Every row gives one point. A path goes straight from each point to the next, and from the last back to the first. The post is the endless flat space through its rows: a point in 2 columns, a line in 3, a plane in 4, and so on, so that a path can go around it. How many times does the path go around the post? Going back the other way cancels.
(in the rows, 128 means zero)

Post, 2 rows:
[[111 107 101]
 [110 159 198]]
Path (10 x 3):
[[142 181 106]
 [ 81 194 186]
 [ 77 125 125]
 [ 95 153 215]
 [ 84 122 112]
 [ 59 151 116]
 [ 49 124 193]
 [ 95  79 185]
 [169  64 121]
 [179 126 159]]
Times around: 1

Post:
[[159 125 147 109  81 125 249  64 133 229 102]
 [140 214 130 147  51 171  29 173 145  41 191]
 [137 190 122  87  89 169 104 190 135  20 160]
 [127 126 162  97 167  97 138 111 114 223 140]
 [ 95 139  67 135 208 164 127  76 151 168 138]
 [125 142 156 158 165 200 146 109 124 146  96]
 [153 123 111 148 127 109 176 163 128 211 116]
 [134 164 133 157 171 103 132 101 162 116 132]
 [128 145 113 143 143 118 175  73  68 179  93]
 [143 130 101 115 182 123  89  84 151 179  65]]
Path, 29 rows:
[[ 99 189  75 140 101  72 129 107 108 113 105]
 [115 119 146 199 154 140  90  57 174 157  37]
 [150 102 131 148 138 100 131 143  64 175 107]
 [154 113  62  79 172 116 154 101 149 177 120]
 [166 171 137 138 105 172 145  76 120 136 100]
 [114 229 158 136 172 101 145  79 114 160 164]
 [162 189 138 143  88 100 138 148 164 169 116]
 [ 73 157 169 134 139 140 102 128 154 197 118]
 [122 117 138  86 117 118 124  94 122 171 106]
 [143 114  75 133 120 121 210  60 188 139 148]
 [152 146 119 105 126 121 144  85 126 156 130]
 [154 185 103 160 104 163  93 126  98 112 113]
 [ 97 189  92 183 166 174 123  44 111 186 116]
 [ 86 158  54 121 133 177 152 134 174 123 153]
 [ 91  98 158 159 162 140 105  65 146 154  67]
 [158  82  98 125 112 247 164 159 139 165 102]
 [173 129  86  93 117 179 143 170 100 124 144]
 [154 184 105 235 143 158 120  74 130  86 155]
 [163 161 114 141 185 159 155  77  56 176 150]
 [137 188 122 144 172 167 112 102 136 111  81]
 [116 177 121 146 132  98 137 127 138 170 154]
 [ 83 148 211 149 130 146 125 111  96 182 122]
 [132 107 128 152 117  87 165 116 145  92 143]
 [167 120  75 122 181 124 149 137 111  75 118]
 [165 163 120 180 125 147 133  95 128 136  96]
 [163 177 119 118 146 125 153  94 116 214 103]
 [153 179 157 178 139 151 148  60 148 163 131]
 [124 184  90  77 140 211  83 156  97 152  75]
 [114 159 149 136 149 145  95 111 138 180  81]]
Times around: 4
